Each row of a before or after table is a point. One or more steps were done to the points. Then noise was added and the rows were shuffled. The steps act on columns, c1 being the first. Write out the steps. A step turns or swaps two columns, mirrors them in a line or flattens them onto one, adds a multiple of one to another, or multiplies or shifts one. Angles are multiples of 10 degrees, from the lower column toward the higher: turns from -170 to 170, lines from 10 to 170 but not 90. Use the fewest steps. Two steps may share a column if one is a turn and the other turns, adds or multiplies; they go together, in the order done. Otherwise the lowest column goes first.

Before (13 x 2):
[[ 0.35 -0.10]
 [-0.38 -0.25]
 [-0.32  0.00]
 [ 0.85 -0.12]
 [-0.21  0.02]
 [-0.15 -0.19]
 [-0.39 -0.36]
 [-0.44  0.16]
 [-0.17 -0.25]
 [-0.13  0.34]
 [-0.19 -0.26]
 [ 0.35 -0.03]
 [ 0.77  0.16]]
After, 13 rows:
[[ 0.21  0.13]
 [ 0.38 -0.30]
 [ 0.18 -0.07]
 [ 0.46  0.08]
 [ 0.25  0.20]
 [ 0.30 -0.11]
 [ 0.47  0.20]
 [-0.80  0.11]
 [ 0.03 -0.38]
 [-0.35  0.14]
 [ 0.26  0.17]
 [-0.30  0.21]
 [-0.78  0.40]]
Steps: turn c1 and c2 by 160 degrees

Before, 13 rows:
[[-0.13 -0.19 -0.10 -0.15]
 [ 0.37  0.10  0.25 -0.26]
 [-0.33 -0.41  0.27 -0.14]
 [-0.35  0.06 -0.20  0.19]
 [ 0.14 -0.01  0.21 -0.36]
 [-0.29 -0.35  0.03 -0.01]
 [-0.12  0.35  0.06 -0.03]
 [ 0.37  0.06 -0.02 -0.03]
 [-0.08 -0.14  0.34 -0.04]
 [-0.08  0.07 -0.11 -0.10]
 [ 0.18  0.04  0.36  0.03]
 [-0.13 -0.07  0.05 -0.14]
 [-0.14  0.04  0.19 -0.17]]
After:
[[-0.90 -0.01  0.41  0.23]
 [ 0.12 -0.18 -0.20  0.19]
 [ 0.27  0.35  0.12  0.09]
 [-1.35  0.10  0.50  0.04]
 [ 0.05  0.07 -0.22  0.13]
 [-1.00  0.06 -0.04 -0.16]
 [ 0.65 -0.41  0.54  0.28]
 [ 0.12  0.04  0.38  0.22]
 [ 0.74 -0.36  0.06  0.15]
 [ 0.15 -0.14  0.69  0.07]
 [ 1.19  0.07 -0.40  0.01]
 [-0.42  0.04  0.72 -0.12]
 [ 0.13 -0.07  0.10  0.19]]
Steps: turn c1 and c4 by -150 degrees; multiply c1 by 3; multiply c3 by 2

Before, 8 rows:
[[ 0.25 -0.19 -0.23  0.63  0.01  0.55]
 [ 0.39  0.73 -0.01 -0.64 -0.41 -0.07]
 [ 0.38 -0.03 -0.19  0.29  0.37  0.12]
 [ 0.22 -0.28  0.04 -0.07 -0.06  0.17]
 [ 0.13 -0.17  0.27  0.67 -0.12  0.05]
 [ 0.09 -0.24 -0.15  0.56 -0.41 -0.25]
 [-0.63  0.31  0.12 -0.34 -0.10  0.37]
 [ 0.17 -0.10  0.13  0.55 -0.35  0.18]]
After:
[[-0.60  0.15 -0.21  0.64 -0.01  0.14]
 [-0.27  0.17 -0.31  0.29  0.38 -0.21]
 [-0.01 -0.62  0.14 -0.31 -0.10  0.48]
 [ 0.17  0.29 -0.03  0.59 -0.42 -0.06]
 [-0.14 -0.44  0.12 -0.65 -0.43 -0.70]
 [-0.22  0.12  0.23  0.55 -0.30 -0.03]
 [-0.27  0.29  0.07 -0.07 -0.07  0.04]
 [-0.09  0.21  0.34  0.66 -0.13  0.01]]
Steps: turn c1 and c6 by 120 degrees; turn c2 and c6 by -150 degrees; add -0.3 times c5 to c3

Before:
[[ 0.12  0.36  0.27 -0.46  0.00  0.29  0.33  0.23 -0.16]
 [ 0.14  0.21 -0.32 -0.24  0.41 -0.16 -0.01 -0.29  0.29]
 [ 0.20 -0.05 -0.03  0.14 -0.15 -0.05  0.66 -0.37 -0.19]
 [-0.65  0.30  0.01 -0.31  0.03 -0.47  0.42  0.28  0.12]
 [-0.11  0.31  0.13 -0.37  0.05  0.03  0.63 -0.27 -0.08]
 [-0.39  0.37  0.10  0.31  0.18  0.42  0.58  0.13 -0.06]
 [-0.18 -0.27  0.24 -0.47 -0.11 -0.25  0.65 -0.17 -0.19]
 [-0.19  0.07  0.33  0.25 -0.02  0.03  0.28 -0.41 -0.33]
 [-0.28 -0.11 -0.23 -0.51 -0.30  0.11  0.17  0.18  0.14]
 [ 0.11 -0.18 -0.27 -0.07  0.08  0.12  0.14 -0.31 -0.45]
 [-0.04  0.59 -0.23 -0.43 -0.13  0.28  0.70  0.05 -0.19]]
After:
[[-0.37  0.07  0.10  0.32  0.18  0.53  0.57  0.31 -0.04]
 [ 0.12 -0.48 -0.26 -0.07  0.07 -0.16  0.12 -0.76 -0.44]
 [-0.16 -0.58  0.23 -0.47 -0.12  0.00  0.64 -0.41 -0.19]
 [ 0.12  0.07  0.24 -0.47  0.01  0.56  0.33  0.58 -0.16]
 [-0.64  0.01  0.01 -0.32  0.03 -0.45  0.43  0.70  0.12]
 [-0.10  0.01  0.13 -0.37  0.04  0.16  0.65 -0.66 -0.07]
 [ 0.14 -0.08 -0.31 -0.24  0.41 -0.46 -0.01 -0.73  0.29]
 [-0.29 -0.40 -0.23 -0.52 -0.31 -0.12  0.17  0.45  0.14]
 [-0.19 -0.21  0.33  0.25 -0.03  0.36  0.27 -1.01 -0.34]
 [-0.04  0.28 -0.23 -0.43 -0.14  0.05  0.69  0.13 -0.19]
 [ 0.22 -0.37 -0.03  0.14 -0.15 -0.07  0.65 -0.92 -0.18]]
Steps: shift c2 by -0.30; add 1 times c3 to c6; multiply c8 by 2.5
